Each row is a point. Two turns around zero, p and q, are shown by what they do to some points. Write where each new point lands after one turn and then the other. Backwards means that the second turn is done in reverse. Each puzzle has new turns, and all numbers are rounded.
(in the rows, 128 means zero)

Turn p:
[114 166  67] => [142 130  56]
[159 151 154] => [166 115 151]
[121 104 157] => [111 138 161]
[125 122 160] => [130 140 158]
[122  97 102] => [ 92 116 114]
Turn q:
[140 146 106] => [152 130 147]
[163 121 170] => [143 133  75]
[140 103 136] => [120 150 110]
[ 69 142  99] => [ 97 100 181]
Where do these land?
q, then p: [173 130  56] => [204 114 164]
q, then p: [ 90 115 141] => [100 160 124]
p, then q: [174 119 141] => [108 153  91]
q, then p: [112 121 153] => [104 138 112]
q, then p: [101 148 152] => [ 87 127 133]
q, then p: [117 135 125] => [120 132 138]

Turn p:
[179 122 116 148  94 156] => [ 96  80 123 115 148  93]
[118  93 186 125 117 155] => [133 137 172 143 185 130]
[119 161 152 100 159 121] => [151 145 105 169 127 150]
[ 85 146 107 149 151 120] => [146 169 105 100 111 136]
[179 116 128 139 121 116] => [114  98 138 143 117  89]
[160 116  94 115 132 138] => [136  82 124 117 112 122]
[ 89 123 180 106 100 134] => [111 159 157 148 168 167]
[ 95 146  62 144 149  83] => [136 156 101  88  55 137]
Turn q:
[183 192 143 110 142  82] => [ 82 175  76 107 149  84]
[107 141 120 126 115 111] => [145 127 103 138 118 125]
[139  91  81 160 130 147] => [118 119 145 137 133 195]
[140 138 134  94 174 183] => [ 76  82 158 115 130 101]
[150 135 111 142  84 115] => [137 157 104 104 113 157]
[103  79 149  84 120  93] => [190 107 129 116 172 109]
[109  71 118 138 103 149] => [168 109 162 123 125 169]
[100 168 141 150 140 127] => [119 138 120 165  99 102]
[121 136 155 149 144 145] => [117 138 156 146 115 110]
Where do these land?
q, then p backwards: [ 99 168  96 141 116 110] => [142 181 116 112 147 108]
p, then q: [156 167 114 145 142  85] => [157 148  86 134 107 165]
p, then q: [134  45 119 120 194 169] => [106 168 163  61 199 109]
q, then p: [130 131 140 146  97 156] => [ 94 120 129 144 151 143]
q, then p: [123 143 145 122 146 157] => [114 154 156 133 125 135]
p, then q: [108 107 149 121 104  76] => [145 149 140 135  80  91]
p, then q: [145 135 132 101  98 142] => [139 108 159 151 129 141]
